Each point is reached from the start by the listed moves, each made once or not at all, plus a little noise. Say if it took an odd or an even number of moves. Then give how often each move was made.
In the rows, 128 means zero.

Moves:
(1): [188, 144, 158, 120, 141]
(2): [112, 220, 141, 113, 135]
Start: [137, 143, 88, 120, 116]
Points:
[123, 238, 107, 105, 113] -> odd (0, 1)
[132, 148, 86, 126, 110] -> even (0, 0)
[202, 152, 114, 116, 122] -> odd (1, 0)

Moves:
(1): [201, 110, 125, 112, 119, 142, 120, 96, 145, 114]
(2): [137, 175, 150, 129, 156, 138, 160, 135, 137, 130]
(3): [131, 110, 165, 139, 117, 105, 128, 158, 151, 142]
(4): [144, 134, 113, 171, 119, 138, 131, 156, 114, 127]
(5): [125, 104, 115, 134, 148, 128, 164, 123, 127, 135]
(6): [92, 132, 136, 148, 139, 185, 104, 123, 182, 101]
(7): [121, 129, 125, 130, 76, 139, 159, 126, 135, 103]
(8): [143, 107, 125, 105, 144, 172, 115, 191, 98, 101]
Start: [143, 129, 150, 126, 154, 112, 142, 129, 163, 119]
Points:
[128, 140, 211, 137, 146, 210, 169, 222, 226, 55] -> odd (0, 1, 1, 0, 0, 1, 1, 1)
[227, 141, 207, 123, 163, 112, 165, 133, 215, 121] -> odd (1, 1, 1, 0, 0, 0, 0, 0)
[214, 136, 153, 118, 140, 146, 233, 97, 196, 90] -> even (1, 1, 0, 0, 1, 0, 1, 0)
[166, 157, 143, 175, 194, 130, 213, 159, 156, 128] -> odd (0, 1, 0, 1, 1, 0, 0, 0)
[229, 91, 144, 88, 162, 170, 123, 159, 152, 78] -> even (1, 0, 0, 0, 0, 0, 0, 1)

Moves:
(1): [163, 138, 116, 130, 112, 120, 118, 147, 128, 136, 140, 124, 122, 120, 155, 144, 125]
(2): [126, 157, 119, 131, 143, 125, 122, 143, 144, 123, 138, 110, 125, 130, 106, 139, 125]
(3): [153, 145, 172, 128, 153, 140, 124, 132, 129, 119, 116, 149, 167, 128, 162, 143, 105]
(4): [135, 113, 90, 157, 139, 101, 100, 153, 144, 142, 121, 134, 132, 128, 100, 110, 110]
(5): [127, 115, 127, 118, 183, 139, 139, 123, 139, 125, 120, 109, 148, 135, 118, 114, 161]
(6): [101, 134, 108, 177, 116, 155, 114, 122, 107, 154, 149, 113, 138, 120, 113, 162, 122]
(7): [107, 150, 126, 140, 150, 127, 177, 103, 106, 131, 130, 129, 149, 117, 134, 109, 121]
(8): [117, 120, 128, 134, 127, 122, 141, 145, 118, 141, 116, 107, 136, 128, 154, 123, 118]
(9): [142, 110, 131, 131, 135, 146, 145, 131, 159, 131, 142, 124, 117, 129, 108, 140, 130]
(10): [131, 137, 135, 109, 143, 122, 141, 122, 128, 162, 109, 136, 112, 145, 126, 119, 139]
(11): [129, 140, 145, 133, 125, 121, 112, 136, 128, 131, 160, 122, 134, 124, 110, 112, 123]
(12): [106, 134, 101, 92, 123, 152, 119, 131, 123, 139, 148, 168, 99, 143, 155, 141, 126]
(13): [131, 132, 127, 110, 106, 120, 134, 122, 149, 141, 150, 127, 158, 115, 121, 153, 128]
(14): [127, 128, 106, 151, 139, 101, 130, 144, 140, 131, 133, 117, 132, 181, 131, 117, 130]
Start: [172, 95, 143, 129, 99, 129, 92, 109, 134, 99, 143, 92, 133, 127, 85, 119, 120]
Points:
[128, 129, 127, 162, 206, 155, 107, 127, 108, 188, 156, 107, 193, 142, 106, 99, 95] -> odd (0, 0, 1, 1, 1, 1, 1, 1, 0, 1, 1, 1, 0, 0)
[187, 115, 192, 166, 92, 169, 78, 115, 166, 132, 220, 86, 205, 100, 58, 187, 87] -> odd (0, 0, 1, 0, 0, 1, 0, 0, 1, 0, 1, 0, 1, 0)
[220, 116, 114, 107, 92, 122, 46, 156, 167, 135, 181, 153, 170, 119, 137, 177, 71] -> odd (1, 0, 1, 1, 0, 0, 0, 0, 0, 0, 0, 1, 1, 0)
[199, 163, 170, 124, 213, 127, 156, 129, 134, 140, 115, 60, 197, 135, 140, 114, 122] -> odd (1, 1, 1, 0, 1, 0, 1, 1, 0, 1, 0, 0, 0, 0)
[172, 145, 139, 176, 249, 74, 123, 158, 158, 152, 133, 55, 216, 192, 71, 54, 104] -> odd (0, 1, 1, 1, 1, 0, 1, 1, 0, 1, 1, 0, 0, 1)
[170, 148, 156, 95, 130, 164, 74, 132, 145, 97, 162, 135, 141, 144, 124, 159, 90] -> odd (0, 1, 1, 0, 0, 0, 0, 0, 0, 0, 0, 1, 0, 0)
[173, 176, 137, 155, 109, 172, 119, 143, 146, 161, 248, 81, 201, 100, 123, 203, 63] -> even (1, 1, 1, 0, 0, 1, 1, 1, 1, 0, 1, 1, 1, 0)
